Every row gives one point. Each copy is the shape, with its points in the same order, stretched, turned, moved and blurred by noise. Some copies are also mirrored. Which?

Shape (7 x 2):
[[ 24  45]
 [ -2 -12]
 [  9   7]
 [-12 -41]
 [  1 -68]
 [ -7  35]
 [ -1  27]]
Copy 1, 7 rows:
[[  7 -40]
 [  5  27]
 [  8   1]
 [  9  60]
 [ 33  78]
 [-23 -17]
 [-11 -12]]
Copy 1 is: mirrored
Copy 2, 7 rows:
[[-32  39]
 [  0 -20]
 [-13   2]
 [ 14 -53]
 [ 12 -83]
 [ -8  38]
 [ -9  29]]
Copy 2 is: mirrored

Shape, 9 rows:
[[-26  13 -18  25]
 [-38  23  36  18]
 [-49  27  -4   5]
 [ 25  31  15  -9]
 [ 21 -56 -16   0]
 [-55 -33 -36 -18]
 [-26 -29  18  13]
 [  8 -11   2 -56]
 [ 19  18 -29 -53]]
Copy 1 (9 x 4):
[[-36   0   7   4]
 [-12  12  40 -10]
 [-35  22   5 -19]
 [ 31  31 -17   1]
 [ 23 -53 -28  -3]
 [-36 -34 -28 -50]
 [ -4 -32  19 -32]
 [ 57   9 -47 -51]
 [ 46  27 -78 -18]]
Copy 1 is: only turned
Copy 2:
[[-33  14  10  41]
 [-65  27  29 -10]
 [-58 -13  19  16]
 [ -1  13 -30 -22]
 [ 65  17  33  27]
 [ -9 -45  63  47]
 [ -7  23  59   4]
 [ 33 -39   2 -19]
 [ 28 -53 -39   1]]
Copy 2 is: only turned
Copy 3 (9 x 4):
[[  8  39 -18   5]
 [-45  48   5 -38]
 [-21  35 -32 -22]
 [ 17  18  12 -41]
 [ -1 -41   2  51]
 [-29 -28 -58  41]
 [-45  -3   1  18]
 [-19 -50 -15 -10]
 [ 30 -26 -28 -17]]
Copy 3 is: only turned

Shape:
[[ 48 -37  26  18   0   1]
 [-26  -1 -26 -25  41 -23]
 [-13  39  16 -26  35  22]
 [ 36 -33   5  24  28  -1]
 [  5  21   0  37 -39  40]
 [ 10  25 -19  19  -4   3]
 [-37  -1 -47 -53  30   0]
 [ 54 -25 -12 -14  -8 -12]
 [ 61  30 -15  47 -25  33]
 [ -2  30 -14  21   5  48]
 [ 38  24  21  35 -35  -1]]
Copy 1 (11 x 6):
[[ 39 -17  43   1  10 -15]
 [-53  -5   2   0   4  20]
 [-15  12  -2  53   4  16]
 [ 15 -29  42   2   4   2]
 [ 22 -33 -24  27   7 -32]
 [-20 -36  -6  25  16 -19]
 [-51  -2 -27  -8  21  33]
 [ 12 -22  26  -9  47 -11]
 [ 26 -65   1  44  35 -31]
 [  3 -35 -22  39   6   1]
 [ 18 -25  15  31  19 -49]]
Copy 1 is: only turned
Copy 2:
[[ 59 -39 -25 -59 -16  15]
 [-34  -7  19  38  14 -23]
 [-37 -30  41  31 -18  44]
 [ 41 -48 -24 -17 -18  15]
 [ 25  32 -27  -8 -47  41]
 [ 19  14  -4  14 -10  42]
 [-88   1  -4  32  15 -18]
 [ 24 -16 -37 -47  42  25]
 [ 52  14 -63 -16 -11  95]
 [-16   8 -16  27 -53  59]
 [ 71  18  11 -26  -6  58]]
Copy 2 is: only turned
